Every row gives one point. To make a cloud, some directions were put in groups of two or more. Within a group, all points are equally far from the middle, so they leave a hole (a ring in 2 directions, a hollow ball in 3). The other directions are filled evenly. Then the cloud was stretched, turned, moved and blurred a little. How many holes are there, and how many directions does each take, smallest first?

Cloud (13 x 2):
-47,-19
23,25
-2,42
33,35
32,38
13,51
60,0
-45,-22
56,23
5,-38
-45,8
20,35
-31,-51
Holes: 0

Cloud, 19 rows:
18,-10,32
7,13,30
-37,5,-10
3,-17,-14
2,10,26
-14,60,-11
-41,-44,25
-36,20,-20
26,-2,6
-24,8,-40
-13,-4,41
-18,-18,-34
-14,-48,23
-13,-16,47
22,32,-24
-25,3,33
21,35,6
-10,14,-20
14,6,14
Holes: 0

Cloud:
-33,-23,-24
-5,-41,16
-2,-28,-24
-27,47,27
-15,9,-47
-24,-35,28
3,6,60
36,5,-16
-21,-2,-43
-43,-3,-33
-58,6,-1
24,2,-29
-6,20,58
-44,37,21
26,0,52
-28,51,18
39,34,-3
26,5,-29
-12,11,-48
-10,44,-37
23,37,39
Holes: 1 (3)

Cloud (26 x 4):
-7,-19,41,-27
15,-31,-9,28
-5,-28,22,-10
21,15,-1,27
-15,4,-18,-3
-8,1,14,24
2,0,41,-27
-21,-3,9,-52
11,-19,1,-18
28,-2,50,22
3,5,11,-50
32,-22,7,7
27,-26,28,24
6,-17,-5,-9
-10,-60,26,-38
49,-22,11,53
-19,-6,32,-4
29,-41,26,3
-31,-14,-16,-24
24,-25,55,-5
23,-51,30,-17
15,-7,44,-1
24,-2,-10,2
21,29,8,8
-5,7,-1,32
-20,-13,-35,-30
Holes: 0

Cloud:
31,-18,-26,-18
38,-14,9,26
13,9,38,0
9,40,14,13
36,-24,20,29
6,-60,13,-11
5,-26,-44,-39
-31,-2,-17,-22
-33,9,-23,-17
8,8,-40,15
-1,-52,12,-20
40,-19,-4,4
25,-31,35,-11
-4,-2,-46,12
4,28,-13,-22
-20,-9,10,36
38,-26,19,25
-12,-27,-34,-42
5,-30,-46,-35
23,-27,36,-12
-9,-24,-42,10
1,-5,-35,-43
13,15,34,45
-8,-17,19,43
-14,1,-33,-40
-3,-34,-42,-40
40,-22,-3,-9
18,4,-32,15
34,-35,24,25
-14,0,37,17
Holes: 2 (2, 2)

Cloud (55 x 6):
-29,-2,-11,25,-19,33
-22,1,-10,16,9,43
9,-26,0,40,-5,-13
-60,11,1,20,-9,20
-15,-24,-22,16,23,-9
2,3,-21,-25,-11,-11
-20,-23,-14,-27,-16,-1
-30,-2,-5,40,-6,-30
11,-24,5,8,-4,32
-50,-15,-9,47,-1,13
-34,-21,7,-2,25,26
-2,-3,26,41,19,-12
-55,13,-11,25,-5,-10
31,3,17,-10,31,15
-18,6,-22,-32,24,3
-5,-2,23,-32,28,14
2,-23,-1,-6,-13,-20
-18,28,-2,2,0,30
-9,-28,17,-1,30,9
5,17,-22,0,6,-16
-22,-39,-20,30,-25,-5
-56,-7,17,20,-4,7
-4,-31,-8,12,-31,4
-25,-2,-21,2,30,-5
0,15,27,25,1,1
-32,-10,15,-7,-17,10
-10,25,-18,-13,3,31
-2,11,21,-29,1,18
-6,-14,-31,18,15,22
-18,10,12,-2,-21,5
-11,-5,-44,2,-9,25
-6,11,-21,13,-17,20
-17,3,24,35,30,-10
-42,18,-6,41,8,7
18,16,-7,-31,26,-2
12,-27,-16,-7,-17,32
-25,-48,-19,11,-12,5
-20,13,7,7,4,-27
-30,-44,1,13,-5,16
11,17,10,-20,1,26
6,-38,-5,17,14,-14
2,-23,16,-17,2,-9
35,-12,-6,-19,28,1
-30,-19,6,44,21,5
-37,-19,-2,10,30,16
24,6,18,-36,20,8
-24,-38,-14,5,18,17
-5,8,29,-16,32,0
-19,25,29,15,25,8
4,-3,-21,-21,23,-15
4,4,19,14,41,-6
-8,9,24,21,15,28
-5,-1,1,-4,45,12
-55,8,-8,18,-23,8
16,9,4,-40,34,24
Holes: 1 (6)

Cloud (47 x 6):
-9,43,-32,-17,18,-4
-43,6,-22,-20,22,23
31,-54,-5,-21,16,0
1,48,-20,-2,7,-50
6,33,0,-30,-6,6
31,-21,1,30,27,-50
9,14,10,-14,-3,23
9,-17,-1,6,19,21
-13,8,-2,-35,16,-35
-13,25,-22,-12,-8,15
-20,-18,-26,-38,13,1
6,-6,15,1,-30,31
22,-6,-27,-20,-12,-2
10,8,33,9,1,-19
-30,-21,4,-4,-7,-46
21,-19,-2,13,50,-56
26,-42,-25,5,-37,31
16,-42,-25,-28,23,-21
-5,-53,-35,0,-15,26
26,-18,28,8,-57,-22
-20,-43,-18,-15,-15,-7
18,-20,8,-6,-41,55
15,-5,-7,-29,-9,30
22,-39,-14,3,-60,32
-18,-2,-12,-14,39,14
-10,-13,-35,-3,53,37
-2,-37,12,-35,-39,11
2,-27,-1,-34,-2,-44
45,-12,-15,24,5,-7
-33,-6,-21,-26,10,20
-14,-12,-33,-45,-44,-16
-50,15,-19,-20,-21,-16
9,3,-24,6,25,-46
-27,-22,-29,-39,-7,18
-19,-30,-49,-41,-2,-2
0,13,12,-20,-60,-32
-5,10,3,-23,45,-57
28,-10,9,4,-19,-22
-17,19,13,-29,-50,-13
8,-22,-3,17,-4,37
-9,13,13,24,-19,16
-16,-8,-60,-43,12,-3
-21,2,-14,-17,-24,35
11,-34,-33,14,-1,-22
-15,31,-15,-10,-29,-39
20,-37,-7,-22,-1,-26
36,-13,-8,15,-14,13
Holes: 0
